Rows are points. The points of each table are mixes of a few directions, plus a little noise. How many directions does each table use, and how many do they share? Where both have some left over, give the other angles between the two spaces (their principal angles), to ten degrees, smallest first.

First (6 x 2)
.21, .37
.26, .46
-.35, -.62
-.09, -.16
-.14, -.24
.11, .19
Second (7 x 2)
-.05, .03
-.80, .46
.00, .01
-.08, .05
.35, -.19
.42, -.24
.16, -.10
Directions: first 1, second 1, shared 0; angles 90

First (6 x 6)
.00, .00, -.02, -.01, -.01, -.01
-.08, .02, .28, .16, .13, .27
-.01, .00, .05, .03, .03, .05
.06, -.02, -.23, -.13, -.11, -.23
-.15, .05, .55, .32, .26, .55
.18, -.05, -.64, -.37, -.30, -.63
Second (9 x 6)
-.09, -.05, .04, -.03, -.03, .07
-.06, .10, -.15, -.16, -.05, -.32
.15, .10, -.05, .18, .03, -.32
.26, .24, -.29, -.24, .10, -.18
-.10, .08, -.13, -.12, -.08, -.39
-.06, .05, -.13, -.25, -.02, -.05
-.12, -.28, .38, .35, -.01, .51
.03, -.37, .53, .52, .09, .94
-.01, .13, -.18, -.23, -.02, -.26
Directions: first 1, second 3, shared 0; angles 30

First (7 x 9)
.10, -.57, -.40, .08, .68, -.01, .25, .23, .55
-.19, -.05, .03, .15, .19, .09, -.16, -.33, -.14
.40, -.22, -.01, .05, .28, -.24, .14, -.36, .33
.23, -.16, -.10, -.12, .18, -.12, .20, -.42, .25
-.23, .14, -.31, -.17, -.03, -.21, .10, .07, .05
-.16, .30, .33, -.18, -.65, .47, -.09, .37, -.46
-.13, .55, .47, .19, -.66, .00, -.41, .45, -.57
Second (8 x 9)
.57, -.42, -.29, .23, .53, -.43, -.88, .13, .25
.02, -.02, -.02, -.01, .02, -.02, -.04, .00, .00
.32, -.23, -.17, .13, .30, -.24, -.48, .07, .14
-.58, .44, .30, -.23, -.53, .43, .88, -.13, -.24
-.20, .15, .10, -.09, -.19, .16, .32, -.04, -.08
.37, -.29, -.20, .15, .34, -.27, -.57, .09, .16
-.13, .11, .07, -.04, -.11, .10, .20, -.04, -.05
-.39, .29, .21, -.16, -.36, .29, .60, -.09, -.16
Directions: first 5, second 1, shared 0; angles 40
